Each point is reached from the start by the listed moves, each made 0, 1 or 2 times, or once backwards (-1), plus a little noise. Is the number of moves made odd or even? Then give how often each move was made.

Moves:
(1): [ 21 -11   4]
(2): [ 2 20  2]
(3): [-4 -2 20]
Start: [ 10 -13   4]
Points:
[ 43 -60  50] => odd (2, -1, 2)
[ 53 -36  12] => even (2, 0, 0)
[13 27  7] => even (0, 2, 0)
[  9 -33   2] => odd (0, -1, 0)

Moves:
(1): [ 9  1 -2 -2  2  3  3  3  0 -3  1 -1 -1  5]
(2): [ 0 12  3  7 -2  1 10  2  0  2  3 -4 -2  0]
(3): [ 4 -3  8  0  0 -1  2 -2 -3  3  1 -2  4  1]
(4): [ 0 -3  1 10  3 -1 -5  1 -1 -3  6 -2  3 -1]
(5): [ 0  0  1  0 12  2  2  0  1  2 -1  0  2 -6]
(6): [-1 -4 -3 -3  2 15  1 -7  0 -1  5  4  2  2]
(7): [-3 -4 -1  2  2 -6  7 -1 -1 -2 -7  6  1  5]
(8): [-5 -4  4  0 -1  8  2  8  2 -2  1 -3  1 -1]
(9): [ 2  2  3  1 -2 -2  4 -5 10 -2  2 -1  2 -6]
(10): [ 6 -1 -6  3 -2  0  5  1  6 13 -4 -6  1  1]
(11): [-3 -3 -1 -1  3 -6  6 -1  0  2 14  0 -6  2]
Start: [ 3  6  3  3 -2  1  8  7  1 -6 -1 -3  2  0]
Points:
[  1  14  19  21 -22   7  60  11  33  21 -30 -18  13  -7] => even (-1, 2, 1, -1, 0, 0, 2, 2, 2, 2, -1)
[ -5  20  39  19  -2   9  25  29   1   8  11 -31   8 -20] => even (-1, 2, 2, 0, 1, -1, -1, 2, 0, 0, 0)
[ 15  21  -1  -3  17  59  53  16  28   4  30 -19  -2  -9] => even (2, 2, -1, -1, 2, 2, -1, 2, 1, 1, 1)

Moves:
(1): [14  3  2  0  4  4 -4  0  0  8 -8  3  5 -1  2  5  1  1  0 -4 -2  0 -2 -3
  1  1  1]
(2): [-5  7  4  9 -2  3  3  1  3  1 -1 -2 -6  1 -3  1  1  0  3  1  1  1  2 -2
 -2 -6  0]
(3): [-3 -5 11  3  2 -7  3 -1 -3  1 -3  1 -2  2 -1  3  2  6  2 -4  2  4  4 -2
  0 -1 -3]
(4): [-2 -5  2  6 -1  1  0 -3 -2  2 -2  7 -5  0  3  1  0  4  7 -2  2  4  5 -4
 -6  4 -1]
(5): [ 3  4 -3 -1 12 -4  2 -2 -1 -5 -1  2  0  0  2 -1 -3 -1  1  2  1 -4  2  2
  0 -3 -3]
(6): [ 2 -2  2 -3 -1  8  2  1 -4 -5  1 -1  0  0  0 -1  0  5  0  2  0  2  0  1
 -2  1  0]
(7): [ 2  2  2  4 -3  0  7  1  0  0  2  3  3 -4  2  4 -1 -4  0  5  1 -1 -3  1
  1  2  0]
(8): [-1  1 -2  3 -1  4  0  8  3  2  4  0 -1 -4 -2  5 -2  0 -3 -2  3  0  2 -1
  2 -2 -4]
(9): [-3 -3  2 -3  2  2 -2  1  5 -6 -2 -2  1  2 -3  3 -5  0 -2  0 -2 -2 -1 -4
 -3  1 -2]
(10): [-3 -2  1  0  6  2  1  0  2  7  2 -4  1 -3 -1  0  2 -3  2  1 -2  3  0 -3
 -6 -1 -5]
(11): [ 0  0  0  2 -1 -1  0  1  3 -2  9  4 -1 -2  0 -1  2  3  1 -6 -1  1 -5  0
 -1  5 -1]
(12): [-1  3  2 -8  0  5  1  5 -1  4 -4 13  1  1 -5  4 -2 -1 -4 -6 -4 -2  5  4
 -4 -2  1]
(13): [-5  4  1  6  5 -2 -2 -4  3  4 -1 -2 13 -3  0 -2  1 -1 -2 -1  8  1  0  4
 -2  5  3]
(14): [ 1  2 -1  1  5 -1  1  4 -3  8  0  3  2 10 -1  0 -7  4 -4  0  2  2  1  3
 -4 -3  3]
(15): [ 1  3  6  2  3  1  0  6 -4 -1 -3  5 -1  2 14  0  5 -4  4  1  1  1  0 -5
  8  1  2]
(16): [-2  3 -2 -9 -1  0  1 -2  0 -5  1  5  0  4  1 14  1  1 -2 -2  2  0 -2  0
  0 -6  2]
(17): [ 1 -3 -1  2 -2  1  2  3  4 -1 -2  2  1  3 -4  0  7 -2  2  4 -3  3 -1  2
 -1 -1 -5]
(18): [-7  6 -2 -5  1 -3 -2  3  8  2 -2 -1  2 -5  3  5 -7 10  4  5 -8  7  2 -4
  0  2 -3]
(19): [ 2 -1  4 -3  1  0 -3 -1 -1  0  3  0  1  2 -4  0 -3 -2  7  1  5  3 -2  0
  2  2  5]
(20): [ 6 -1  3  4 -1  3 -3 -1  0  2  7 -1  4 -2  1  6  3 -2  0 12 -1  1  7  2
 -1  0  1]
(21): [ 0 -1  8 -6 -2 -1  0  0  5  1 -5  2 -2 -2  3 -7  5  3 -3  4  8 -1 -3 -7
 -3  6  2]
(22): [ 2 -1  2  0  3  1 -5 -3  2  0 -4  1  3 -1  0 -1 -3 -5 -4  4 -1 12  1 -4
 -2 -1 -1]
(23): [ 5  0 -1 -1  2  6  8 -4  3  2  3 -1  2  4  2  4  6 -3 -3 -3  4  2  9 -2
  6  6  2]
(24): [-2 -2  0  1 -1 -3  1 -2  6 -2  2 -4 -7 -4  7  1 -5 -3  0  0  1  3  3 15
 -2  0  1]
Start: [ -4  -1   8   4  -4  -5 -11  -7  -3  -9   5   9  -5   7   1  -1   8   0
   1  -4  -3   1  -8   4  -1   3  -4]
Points:
[ 7 34 34 -1 -5 19 -3 10 -2  8 -2 33  4 18 45 39 -6 14 -6  1 33 38 -1  3
 13 11 32] => odd (1, 1, 0, 0, -1, 2, 1, 1, -1, -1, 0, 0, 1, 2, 2, 2, -1, 1, 1, 0, 1, 1, 1, 1)
[-46  -3  20  33 -12  38 -12  -7  14 -18  41  13   6  -6 -25  17  21  -2
  36  -9  15  26 -15 -12 -30  14 -10] => even (-1, 2, -1, 2, -1, 2, 0, 1, 1, 2, 2, 0, 2, -1, 0, 1, 1, 0, 2, 0, -1, 0, 0, -1)
[ -8   1  26  -4 -11  25 -10  10  17 -28  22  60  -1  -8   1  18  22  16
 -25  10  13  14  14   9 -27  14 -12] => odd (-1, 0, 0, 1, 1, 2, 0, 2, 0, -1, 2, 2, 1, 0, 0, 1, 1, 0, -1, 2, 2, 1, 0, 0)
[ -2  -3  39   5 -13 -18  -2   8  21   2  -2  39 -43 -10  -2  21  29  12
  25 -40  -8   9 -24  20  -9  -7 -23] => even (2, 1, 2, 0, 0, -1, 0, 1, -1, 1, 2, 1, -1, -1, 0, 1, 2, 0, 1, -1, 1, -1, -1, 2)
[ -6 -13  44  18   9  12  -6  20 -25 -32  16  48  43   5 -18  32   4  -9
  -3  12  14  -7   7  18  -2   0 -10] => odd (-1, -1, 2, 0, 1, 2, 2, 2, 2, -1, 0, 2, 2, 0, 1, 0, 1, -1, 1, 2, -1, 0, -1, -1)

Moves:
(1): [  1   1   3  -3  -1  -8   1   9   0   8  -2  12 -18  11   1  -6   0  -7
   1   1   0  -1   0  -7]
(2): [-3  3  5 -3  2  1 -4  2  4 -8 -3  2  0  7  1  1  3  2  3 -4  1  6  1  4]
(3): [ 5 -3  4 -1  3  2 -1 -3  2 -1 -3 -8 -9  3  4 -2 -9 -3 -7 -1 -1 -5 -9 -5]
(4): [  7   1   1  11   5   5  -2   2  -7 -13   0   1  -1  -1   1   4  -2  -3
 -10   6 -10   2   3  -3]
(5): [ -6  -5   4  -2   0  -6  11  -3  -1   1  -2   0   4  -4   3  -6  -7 -11
  -9   3  -4  -2   2   9]
(6): [ 2  1 -3 -7  1  3  1  4  6  1  9  2  2 -6 -1  0  1  7 -1 -2  1  1 -7 -3]
(7): [ -3   9  -3  -6   2   2   4   3  -1   1  -1 -10  -3   6   4   3  -1  -3
  -2   1   3  10  -9  -6]
(8): [ 3  1  3 -2  1  0  1  7 -5  3 -5 -2 -2  0 -1  3 -1  1  1 -4 -1 -3 -3  2]
(9): [ -2   4  -1   3   5   4  -3  -6   3   4   0  11  -5  -5   4  -2  -7  -1
   9 -10  -1  -4  -2   5]
(10): [-9 -9 -6  2  2  0 -8  0 -2  7  2 -2  3  3  4  6  0  8 -3 -4 -5  4 -1  3]
(11): [ -1   3   1  -1   6 -11   0  -1   6   2  -5  -2   0  -5  10   7   6  -6
  -1   7  -4   0  -6   6]
(12): [ -6  -1  -2   0 -11   5   5  -1  -2  -2   1   6   3   0   2   1   9   1
   2  -3   2   0   0  -2]
(13): [ 1 -2  0 -2 -2  7 -6  2  2  3  1  1  6  2  4  5 -2 -3  1 -2  5 -3 -1 -4]
(14): [ 4 -4  2  0 -3 -2 -2 -1  4 -4 -4 -1  9  4  5  0 -5 -6 12 -6  4 11  1  2]
(15): [  3   1  -7  -8   2  -2  -2   0   5  -4  -3  -3  -7   0  -6  -1   5  -6
  -2  -6 -10  -1   8  -2]
(16): [ -7  -5  -3  -4   7  -2  -4   0   9 -13  -2   0  -4  -2  -5  10  -8   4
   5  10  -7   1   0   2]
(17): [ 2 -6 -1  0  9  2 -1  8  0 -1 -1 -1 -5 -4 -2  2  6  2  3  1  3  3  6 -2]
(18): [ -2  -2  -1 -12  -2   5   2   1  -1   7  -5   4   0  -7  -1   5  -5   6
  -8   2  -3  11  -5   1]
(19): [ -3  -3   6  -6   7  -4  -3  -3 -14   4   9   6   1   1  -2  -1   6   4
   8   5   2   6  -6  -1]
(20): [-5 -2 -8 -5 -6 -4 -6  4 -5 -2 -2  0  0  0  5 -6  2  0 -3  2 -2 -2 -1  6]
(21): [-2 -2 -1 -1 -3 -7 -3  1 -1 -6  0 -6 -2 -4 -2  2 -2 -3  0  1  4 -2  2  0]
(22): [ -5  -1   8  -2   3  -2  -3   5   2  -2   2   1  -2   0   4 -10  -2  -3
   1   3  -5   4  -1  -8]
(23): [ 4  1  3 -7 -7 -3  3  6 -1 -2  5 -6  2  1  5  2 -3  7 -2  2 -2 -3 10  0]
(24): [ 3  4  0  1 -7  3  1 -3  1  5  3  0 -1 -2  0  0 -1 -6  4  0 -4  8  1  9]
Start: [-5  2 -6 -1 -1 -7 -3  4  0  2 11  6  1 -7  4  0 -1 -4 -5  5 -6  0  2  0]
Points:
[-27 -17 -51 -28 -39  29 -51  12   9 -21  11   9  43   8   4  35  10  27
  29 -51 -12  37 -20  30] => even (-1, 2, 0, 0, -1, 2, 0, 2, 0, 2, -1, 2, 1, 2, 1, 1, -1, 0, 0, 2, 0, -1, -1, 1)
[-11 -13 -10 -33  15  -5 -12  16 -44  48  16  27 -28  -9  32  38  37  36
 -45  11 -18  10 -60 -20] => odd (1, 0, 2, 1, -1, 1, 0, 1, 0, 2, 2, 2, 0, -1, 0, -1, 0, 2, 2, 0, 0, -1, 0, -1)
[-13   4   8 -31  36  13   6  40 -13  -5  35 -14  31  -5  -5   9  14  29
  -2  11  16  54 -18   2] => even (-1, 2, -1, 0, 1, 2, 2, 1, -1, 0, -1, -1, 0, 0, -1, 0, 2, 0, 1, 0, -1, 0, 0, 0)
